Each row is a point. The points of each table are mixes of a few directions, plus a little noise. How many directions does each table use, and how many do they share? Where both have some left over, give the other angles between the two spaces (their principal angles), to ten degrees, smallest first.
In the rows, 128 means zero.

First (4 x 3):
[[132,127,124],
[54,149,203],
[142,124,114],
[184,112,70]]
Second (6 x 3):
[[135,200,177],
[132,168,155],
[131,162,150],
[123,65,85],
[129,133,131],
[120,41,70]]
Directions: first 1, second 1, shared 0; angles 60

First (6 x 6):
[[151,90,49,155,153,178],
[92,171,135,191,210,94],
[155,99,147,57,40,145],
[111,146,114,174,184,119],
[133,124,148,99,93,125],
[123,139,174,93,89,107]]
Second (9 x 6):
[[163,79,69,115,104,181],
[84,189,202,145,158,62],
[92,177,188,142,153,74],
[108,156,162,136,142,98],
[122,138,139,130,133,118],
[148,101,94,121,114,158],
[150,98,91,120,113,160],
[100,167,175,139,147,86],
[186,49,31,106,88,213]]
Directions: first 2, second 1, shared 1

First (7 x 9):
[[131,151,202,179,150,79,91,152,168],
[125,99,37,66,101,189,174,99,79],
[129,137,154,146,135,112,115,136,143],
[128,119,100,110,120,148,141,121,112],
[127,123,112,116,123,140,136,122,119],
[131,165,244,209,161,51,68,166,192],
[125,103,44,71,103,182,168,102,82]]
Second (7 x 9):
[[128,125,118,121,125,134,133,125,123],
[129,128,127,129,131,128,128,123,132],
[138,119,70,112,158,168,159,51,157],
[115,115,122,97,74,131,129,191,57],
[132,118,82,106,135,159,152,88,129],
[141,171,241,224,200,55,74,114,241],
[114,119,137,105,73,120,121,204,58]]
Directions: first 1, second 2, shared 1

First (8 x 12):
[[129,120,121,110,133,119,120,115,159,142,93,115],
[126,181,137,122,177,113,150,62,81,94,139,143],
[124,153,168,149,171,158,123,144,100,121,116,84],
[125,127,130,227,128,123,38,178,167,121,141,140],
[128,104,113,94,113,137,125,131,162,149,111,114],
[115,133,101,106,124,126,134,129,133,148,148,120],
[129,136,142,150,120,99,169,144,83,130,127,136],
[147,71,113,66,58,148,166,121,139,118,149,171]]
Second (8 x 12):
[[125,127,181,152,139,221,117,200,88,114,167,77],
[126,127,162,143,134,187,121,174,102,119,153,96],
[128,128,115,123,126,106,130,111,137,132,118,140],
[127,128,147,137,132,161,124,153,115,123,142,111],
[128,128,124,126,127,120,128,122,131,129,124,132],
[129,128,116,123,126,108,130,113,136,131,119,140],
[132,130,59,97,114,7,142,35,180,146,77,195],
[128,129,120,125,126,114,130,118,134,130,122,136]]
Directions: first 6, second 1, shared 1
